Rows are points. The points of each table are mixes of a few directions, plus a little noise. How many directions does each table use, and how many do they share? Where both have some left over, give the other angles between the two spaces (their principal angles), to ten degrees, smallest first.
(in the rows, 128 means zero)

First (4 x 2):
[[162 158]
 [ 52  58]
 [145 143]
 [154 152]]
Second (7 x 2):
[[122 154]
 [116 179]
 [107 217]
 [135 101]
 [127 131]
 [149  35]
 [141  77]]
Directions: first 1, second 1, shared 0; angles 60

First (7 x 6):
[[100 170 169 249 157 169]
 [139 111 113  82 117 112]
 [140 107 109  71 114 109]
 [139 109 110  77 116 111]
 [109 158 156 211 148 156]
 [125 133 134 142 132 132]
 [142 104 107  63 113 107]]
Second (6 x 6):
[[ 90 138  92 191 160 160]
 [106 178 140 105 135  44]
 [138 155 118 157 158 150]
 [155  97 180  81 106  98]
 [144 131 123  90 100 119]
 [135  69 114 143 109 198]]
Directions: first 1, second 4, shared 0; angles 30

First (11 x 11):
[[163  58 124  89  82 181  88 136 152  94 219]
 [ 79 120  93 155 161  83 105  98  48 186  61]
 [ 87 149 187 122  88  37 157 114 135 105  26]
 [170 140 183  86 102 210 123 131 171 102 220]
 [ 97 184 142 152 126  84 143 146 116 133  26]
 [113  93  56 129 205 159  92 124 138 143 205]
 [101 161 113 144 170 120 130 131 119 148 100]
 [164 146 175  95  37 202  92 190 165  74 148]
 [104 164 177 137 123  75 157  87  87 160  53]
 [134 105  74 140 187 126 141 133 161 121 178]
 [196  86  87 158 126 130 175 122 112 141 170]]
Second (9 x 11):
[[197 128 187 117  72 177 153 103  96 147 171]
 [121  53 161  87 107 102 116  54 105 138 174]
 [ 78 120  90 132 165  90 109 138 149 116 102]
 [131 221  84 179 156 155 141 221 158 115  67]
 [ 74 124  84 135 172  88 108 143 152 113  97]
 [ 26  78  69 117 194  42  84 114 157 108  98]
 [222 115 213 105  48 191 161  81  80 156 195]
 [119 179  96 157 152 136 131 182 148 118  89]
 [182 137 170 124  86 170 149 117 105 141 156]]
Directions: first 6, second 2, shared 2

First (10 x 20):
[[150 161 131  97  88 125 132  97 117 127  52 108 158  93 126 180 151 108
  132  80]
 [145 157 118 109  81 112 134 123 115 130  51 115 170  87 127 164 160 103
  127  92]
 [104  90 131 161 183 139 122 154 142 128 222 150  85 174 130  71  95 155
  125 182]
 [113  99 143 140 180 152 120 124 142 124 208 139  78 175 128  98  90 159
  132 163]
 [136 151 105 127  78  94 138 150 115 133  55 126 182  80 130 143 170  97
  120 107]
 [143 161 108 116  66  96 138 140 111 133  33 118 188  72 129 158 176  92
  123  91]
 [113 104 134 146 166 141 124 138 137 127 192 139  96 161 128  97 102 149
  128 160]
 [147 157 131  99  91 125 131  98 118 127  58 111 154  96 126 177 148 109
  132  84]
 [127 120 144 118 150 150 124 103 135 124 157 125 100 150 125 134 105 144
  134 129]
 [101  81 135 164 199 146 119 154 148 126 249 152  69 191 129  61  81 167
  128 193]]
Second (11 x 20):
[[139 148 155  82 138 168 123  61 127 122 107 106 103 143 127 189 120 140
  139  93]
 [152  99 132 160 113 102 124 138 141 124 178 140 123 106 109  64  70 118
  145 128]
 [ 91 149 133  92 174 176 128 109 120 130 108 117 106 182 152 195 179 157
  111 143]
 [118 119 113 150 128 111 131 162 127 132 137 139 140 126 132 102 138 124
  119 148]
 [161 134 164  93 125 156 120  50 136 117 129 108  99 125 112 162  80 133
  154  81]
 [134 133 102 151  85  84 137 174 121 135  91 136 177  85 128 104 152  99
  120 125]
 [135 100 133 154 138 119 124 138 141 126 187 141 109 131 117  77  82 133
  138 144]
 [164 122 150 119 109 126 122  86 137 120 141 120 117 106 108 121  74 120
  151  93]
 [ 86 165  89 117 123 123 142 178 104 142  39 127 177 131 161 181 241 121
   91 147]
 [165 119 102 173  49  51 134 178 127 132 105 141 191  44 106  59 109  78
  136 108]
 [ 64 119 135 116 230 193 123 133 130 131 187 134  66 231 158 156 161 186
  105 194]]
Directions: first 2, second 3, shared 2
